Rows are points. To make a cloud, some directions were put in groups of two or more. Within a group, all points are equally far from the middle, so they leave a hole (a ring in 2 directions, a hollow ball in 3). The other directions are filled evenly. Then the cloud was stretched, turned, moved and blurred a little. How many holes are there, and how many directions does each take, smallest first?

Cloud (20 x 3):
[[11.4,9.9,-33.1],
[-25.2,0.2,14.1],
[20.7,-15.4,-20.3],
[-15.4,-26.6,-8.3],
[4.5,-7.6,21.1],
[-2.0,25.8,0.2],
[-33.2,-5.0,-10.8],
[21.9,7.5,-24.8],
[-8.0,-5.0,-35.0],
[20.7,-13.4,-22.4],
[20.0,-1.0,11.1],
[-10.2,24.1,-26.3],
[-19.5,-2.1,-30.9],
[-30.4,-2.2,7.9],
[-3.4,-30.0,4.6],
[11.6,-25.1,-16.3],
[-16.7,-26.1,4.2],
[4.0,-13.6,-31.4],
[-17.9,-16.2,-24.2],
[-6.1,19.4,-31.9]]
Holes: 1 (3)

Cloud (31 x 4):
[[34.9,3.5,28.5,14.6],
[34.8,1.6,-25.6,7.9],
[28.5,9.5,28.4,12.8],
[16.7,-25.0,23.0,6.1],
[16.4,6.9,-25.0,-37.9],
[16.4,22.7,-14.6,12.1],
[-15.8,-6.9,-12.3,7.6],
[10.4,-24.9,23.2,14.3],
[-0.8,-11.3,-16.8,29.5],
[-5.5,8.4,18.3,15.2],
[36.4,14.7,13.5,3.8],
[-2.3,2.1,8.0,36.1],
[32.9,-30.6,0.5,10.6],
[2.6,10.3,-6.2,36.0],
[-9.6,-17.9,9.6,14.9],
[39.8,-16.8,-14.4,4.3],
[33.4,12.8,-15.7,-3.9],
[-1.6,-2.0,-4.0,38.9],
[-7.2,25.4,-8.1,-12.9],
[3.6,-16.8,17.2,39.4],
[-2.9,16.8,3.4,18.6],
[16.8,-23.1,-23.4,-11.4],
[-8.3,7.7,-12.5,15.8],
[19.0,18.1,10.5,-29.4],
[-10.9,-9.0,-10.7,17.5],
[45.7,-7.0,2.0,2.4],
[10.2,14.2,-28.5,-24.8],
[-18.6,-9.2,-5.1,5.3],
[-9.7,-24.5,-14.3,-2.4],
[-12.5,-9.9,-17.0,8.5],
[21.7,-16.3,32.0,24.8]]
Holes: 1 (3)

Cloud (52 x 6):
[[-16.4,20.0,-12.0,15.7,25.8,-8.3],
[9.5,-12.8,17.8,19.6,21.3,14.1],
[5.0,19.8,10.1,20.5,11.8,20.1],
[-22.3,6.8,19.4,15.3,-15.4,-13.8],
[4.4,38.3,16.8,-22.7,-0.1,6.6],
[13.7,-6.0,28.9,2.0,-14.0,11.8],
[24.1,-18.1,2.7,-1.1,39.7,-10.1],
[-27.1,18.3,-21.3,-3.3,-17.7,12.8],
[18.9,-6.9,27.7,-17.3,-12.2,-4.0],
[1.1,21.3,3.4,10.0,46.0,4.6],
[15.5,14.3,23.5,13.9,15.2,15.2],
[23.9,-7.7,6.2,-36.9,-5.4,-10.8],
[-29.5,-8.0,-17.8,-27.2,-0.5,0.6],
[-3.1,26.6,14.1,-2.2,-10.4,24.8],
[-10.3,-29.8,-9.9,15.9,11.1,-4.4],
[-4.2,28.9,-26.4,-3.1,19.4,-3.9],
[-0.1,15.5,33.3,-28.7,14.9,19.3],
[-11.1,-29.3,26.6,-16.6,-3.1,-2.6],
[3.0,12.8,12.1,-38.5,-5.7,-27.0],
[-19.1,19.0,-23.2,14.5,-8.1,-7.5],
[5.0,-8.6,9.0,-16.1,45.9,21.1],
[-23.3,12.2,20.0,6.4,18.2,-12.4],
[4.7,-11.2,15.1,28.6,2.5,20.6],
[13.8,-8.6,30.0,-7.5,10.7,-22.2],
[30.5,2.2,-13.9,-30.0,25.8,13.0],
[-13.0,25.6,22.7,3.9,25.2,-10.6],
[13.7,-8.2,28.5,11.1,-1.5,-8.8],
[-6.2,12.5,-17.9,-15.8,37.7,-21.2],
[7.0,-21.1,25.2,5.5,24.3,14.7],
[-37.1,-5.5,-3.3,-7.0,28.3,15.8],
[1.3,-3.7,-18.3,-13.2,29.0,29.0],
[31.4,-2.2,-1.7,-39.1,11.4,10.6],
[32.1,20.0,-14.8,0.8,12.4,10.9],
[-12.2,-8.6,0.7,-38.8,-9.5,-11.1],
[-6.5,36.3,26.0,-5.9,7.5,-12.4],
[-6.4,1.7,15.3,-26.3,28.2,-27.7],
[-2.3,7.9,-30.3,-1.9,6.5,-21.4],
[-5.7,1.6,15.8,-42.7,30.0,23.9],
[17.5,14.8,9.5,-46.4,16.2,18.6],
[-12.8,-26.1,3.3,-32.7,-21.2,3.4],
[-23.2,17.2,32.4,-13.9,4.6,14.3],
[-5.5,29.7,-10.1,16.0,31.4,-18.2],
[-3.4,24.4,1.3,-47.9,12.8,2.6],
[-26.9,8.0,19.5,5.6,26.3,15.0],
[-9.9,16.7,18.5,-43.7,18.7,-12.9],
[5.9,-13.2,26.6,-3.6,-26.1,9.9],
[-4.0,-10.2,34.3,-2.5,14.8,29.3],
[34.8,8.1,24.1,-12.2,-7.7,-11.9],
[-5.7,-15.6,-14.1,-30.8,-3.4,-10.9],
[-21.1,5.1,14.6,-7.4,30.7,-13.5],
[18.7,-7.0,-19.1,3.1,-15.3,3.7],
[1.6,-2.0,25.1,3.5,9.1,-28.2]]
Holes: 2 (2, 3)

Cloud (82 x 8):
[[3.8,4.9,41.2,-1.1,-7.7,-21.9,-23.9,-7.7],
[24.4,-3.4,28.5,-11.8,23.8,-10.7,16.9,2.0],
[22.1,-20.0,1.7,-7.8,20.8,-9.5,29.1,20.3],
[-9.5,12.8,-11.5,14.4,-28.0,-30.3,3.1,-29.7],
[-31.5,-6.7,13.3,32.1,-7.0,-22.5,-9.6,19.6],
[4.5,34.7,28.2,-14.7,-11.0,-12.9,0.8,-3.6],
[-4.0,4.7,19.0,-7.4,10.7,7.1,36.0,-0.1],
[19.4,-18.4,17.7,14.5,-13.4,-31.3,12.6,10.7],
[32.8,19.9,4.8,-27.2,26.2,19.8,-7.7,38.1],
[3.9,31.2,23.0,17.6,9.7,14.4,-14.1,25.5],
[-2.4,-9.3,11.6,-0.4,27.9,27.2,11.5,22.5],
[32.1,-8.7,-18.5,19.3,-25.5,-22.0,-4.9,-10.8],
[-6.3,0.3,15.4,2.5,1.4,-5.6,-45.2,10.6],
[-25.5,21.4,39.5,-2.2,15.5,-3.2,2.4,-11.7],
[-18.6,3.5,13.0,20.3,-37.0,-10.2,8.2,21.9],
[26.4,-4.7,6.4,-8.0,-5.6,-29.9,-17.1,35.3],
[33.3,-13.5,30.9,7.6,1.7,0.6,-8.5,14.3],
[20.8,-32.4,5.9,7.1,21.2,0.9,-10.9,3.5],
[8.5,0.5,-18.4,-17.1,9.6,13.8,27.3,29.4],
[-23.0,0.4,43.9,-9.9,13.7,-14.0,-18.3,17.5],
[10.2,24.6,-15.0,-12.8,-17.3,-35.1,-2.0,2.4],
[19.8,1.9,31.2,-14.4,13.8,-0.2,-27.7,37.5],
[-28.9,11.9,19.1,-1.8,-14.4,35.2,-8.1,25.6],
[-39.5,9.1,18.8,-4.0,-30.5,2.5,4.1,-22.4],
[-34.9,-3.7,1.3,8.7,9.9,12.5,-8.8,19.9],
[18.5,12.3,-14.4,14.6,-2.6,-16.2,34.5,12.7],
[3.3,-8.6,-24.5,35.4,11.7,-12.4,8.6,1.2],
[17.6,5.0,-21.3,16.3,9.3,-15.3,32.7,-2.0],
[27.5,5.4,33.5,0.9,4.2,11.2,11.6,23.9],
[40.6,16.4,2.3,-5.0,21.7,-29.4,-29.7,-1.5],
[-12.7,-15.3,16.5,2.5,-0.8,12.3,-23.4,29.4],
[22.3,1.4,-18.1,-8.1,-2.8,-19.9,23.6,32.9],
[7.9,2.0,-9.9,31.6,17.1,13.2,-3.6,0.3],
[20.9,-11.4,-35.0,-10.8,2.5,-5.8,2.9,27.2],
[-26.1,-10.3,21.2,19.3,-17.5,-2.6,-16.6,24.4],
[24.4,22.5,13.7,-8.7,-13.0,10.2,14.2,-7.3],
[34.2,-12.8,-7.3,-0.9,9.2,28.8,-15.0,11.3],
[41.6,-16.1,12.0,-28.3,5.9,-23.6,-7.8,-0.8],
[29.8,0.7,-11.2,23.8,26.8,10.9,-7.2,10.5],
[-22.6,4.0,19.4,-23.6,2.2,19.0,-32.7,2.4],
[-6.9,10.8,-4.2,-12.7,6.8,26.1,-0.2,-22.9],
[-7.2,22.0,1.6,6.1,-9.2,16.2,-7.6,-27.8],
[17.0,19.3,29.3,-5.2,-4.6,17.3,-12.3,37.0],
[-10.5,-18.7,9.7,-10.7,13.3,24.5,-3.6,31.6],
[-32.0,-13.2,20.5,25.9,-4.9,-3.6,16.9,-4.6],
[-20.3,4.7,15.9,4.7,17.2,26.7,18.3,23.4],
[0.9,13.8,-2.8,-6.2,5.7,29.4,29.8,16.0],
[33.6,19.8,-13.9,-11.5,-5.9,7.9,16.7,31.0],
[-1.6,19.4,34.8,-2.5,-2.7,0.4,-38.1,13.4],
[-46.5,13.2,14.8,-0.8,-18.6,18.9,7.9,23.4],
[28.1,-21.1,-3.6,18.5,-3.3,-32.2,-10.9,27.8],
[-21.4,24.5,29.0,7.8,-12.0,-0.9,-31.3,-13.4],
[19.1,5.9,12.1,6.5,26.0,-16.4,-32.9,-14.9],
[6.4,-1.7,38.2,-7.3,23.5,-19.7,-29.4,1.2],
[4.6,-23.3,-16.2,19.9,5.4,-5.0,-18.0,17.8],
[18.2,10.3,15.7,-35.6,12.7,19.6,-32.5,24.1],
[0.1,16.0,22.6,0.9,20.7,35.8,1.6,29.4],
[-10.5,24.1,29.4,4.4,14.9,7.7,-37.8,3.3],
[3.3,18.6,7.3,-8.5,-26.4,-37.5,-10.4,7.5],
[24.7,7.3,-30.6,-4.3,-16.5,-12.7,2.7,-23.6],
[23.4,-3.9,23.7,-2.2,30.7,-17.4,9.9,-3.9],
[27.0,7.3,5.1,-32.6,22.5,-4.3,20.9,-2.9],
[25.5,13.5,-15.7,-11.3,-0.8,11.5,30.3,-1.2],
[48.5,-3.3,22.0,-10.2,13.2,-23.0,2.2,0.4],
[-37.7,-4.7,10.7,16.3,1.9,18.3,14.2,16.7],
[-31.9,-8.7,26.5,-19.8,17.4,-5.9,-13.4,-0.7],
[42.8,4.5,-8.9,13.7,8.9,-26.6,20.6,22.4],
[38.1,6.6,-17.9,6.5,17.8,-28.0,-14.5,-21.1],
[1.7,33.8,25.6,4.4,21.4,-22.6,-9.2,2.3],
[-6.0,0.3,1.2,-34.6,1.7,17.5,21.8,-9.5],
[-46.3,8.7,27.3,2.1,-19.7,-0.1,5.8,-22.5],
[-14.4,33.0,-7.5,0.5,-22.7,-24.5,0.8,-17.9],
[14.5,-2.2,10.3,-53.0,10.8,1.0,-4.8,7.2],
[-24.3,1.4,-10.0,33.0,-8.6,7.8,13.9,-6.6],
[-19.0,-14.5,10.6,-1.2,-3.1,-22.0,-26.6,18.5],
[8.8,-1.7,-27.1,-5.3,-15.1,-33.2,13.9,-21.5],
[42.7,17.3,-18.0,-16.1,-5.5,-20.9,-5.0,-15.5],
[-6.1,13.4,-3.3,17.6,7.4,21.0,14.5,-11.9],
[-15.2,0.5,1.4,-26.4,-7.2,-1.3,16.0,35.4],
[10.8,17.4,-8.5,-6.5,-18.2,31.3,13.7,18.0],
[8.0,-6.8,23.3,-13.5,3.9,28.2,-18.3,-10.3],
[18.0,8.8,-2.4,31.2,-30.5,-12.1,1.3,4.7]]
Holes: 2 (2, 6)
